Each row of a before or after table is a point. The points were changed in one or more steps. Then noise was added and the rows were shuffled. The steps act on columns, c1 being the first. What was done? A step turns or swaps two columns, mirrors them in a line or flattens them onto one, adds a multiple of one to another, or multiplies or shifts one. Angles are multiples of 10 degrees, from the lower column toward the higher: turns from -170 to 170, lines from 10 to 170 but not 90. Use the fewest steps. Two steps may share a column if one is a turn and the other turns, adds or multiplies; they go together, in the order done. Otherwise the lowest column goes first.

Before, 14 rows:
[[-13  18 -15]
 [  2  10  -5]
 [  4  29 -19]
 [-12  21  -8]
 [  4   9 -20]
 [-11   0  14]
 [ -5  -3 -22]
 [  3   4   5]
 [ -5   6 -17]
 [ -5  17 -32]
 [-21  -7  26]
 [  2  13  13]
 [  0  13   1]
 [ -1 -13  19]]
After (14 x 3):
[[ -4  -6 -66]
 [ 12   0   4]
 [  3   1  16]
 [ 10   5 -59]
 [ -7 -22  77]
 [ 17 -13 -46]
 [ 14   3  39]
 [ 11   2 -14]
 [  6  -6 -51]
 [-13   0  56]
 [ 22 -11 -25]
 [ -2 -11  40]
 [ 17  -6 -97]
 [ 30   3 -57]]
Steps: swap c1 and c2; multiply c3 by 3

Before, 14 rows:
[[-64 -54  22   3  18  20  11 -10]
 [ 27  15  15  16  15  78  34  -7]
 [ 22   5  12 -95  -5  18  11 -17]
 [ 21 -52 -35  -4  -5 -15  33  -1]
 [ 18 -14  12  31  -2 -28 -27  35]
 [-20  40 -45  34  -3 -38  22  -7]
 [ 34 -53 -16  52  -3 -25  -5  30]
 [ 21 -48   8   9  20 -34 -13  74]
 [-34 -44  -3  49 -17  41   1 -17]
 [ 39  44   2  -6  23  -9  18 -15]
 [ 26 -48  22  12 -16  -6  27  -1]
 [ 35 -20 -28   2  -7 -19  33 -16]
 [ 25 -16  19  51   4 -19  34   5]
 [ 37 -40  -3  27  26 -15 -58   2]]
After, 14 rows:
[[  2  -5   1 -83  -5 -21  54 -17]
 [  2  40  -2  -4 -45 -27  -8 -11]
 [  0  14 -25  19  -7   3 -57   6]
 [  1  22 -24  40  21  15   0  34]
 [  2 -55  -9 -15 -16   5 -10 -16]
 [  2  58  -7  41   3  30 -31  30]
 [  2  44  30  37  -8 -29 -35 -14]
 [  1 -17  39  -7 -12 -69 -37  -8]
 [  1  49 -17  -7  -3  -7 -30   0]
 [  2  50  15 -22 -13  35 -23  -1]
 [  1  57 -28  16  12  21   6  69]
 [ -3 -41  12  17  11  57 -37  -8]
 [  1  29  -9  60 -38  14  29   0]
 [  0  19  10 -21 -14  31 -25 -15]]
Steps: multiply c1 by 0; add -0.7 times c8 to c5; turn c2 and c5 by 160 degrees; turn c3 and c6 by -140 degrees; mirror c4 and c7 in the line at 160 degrees
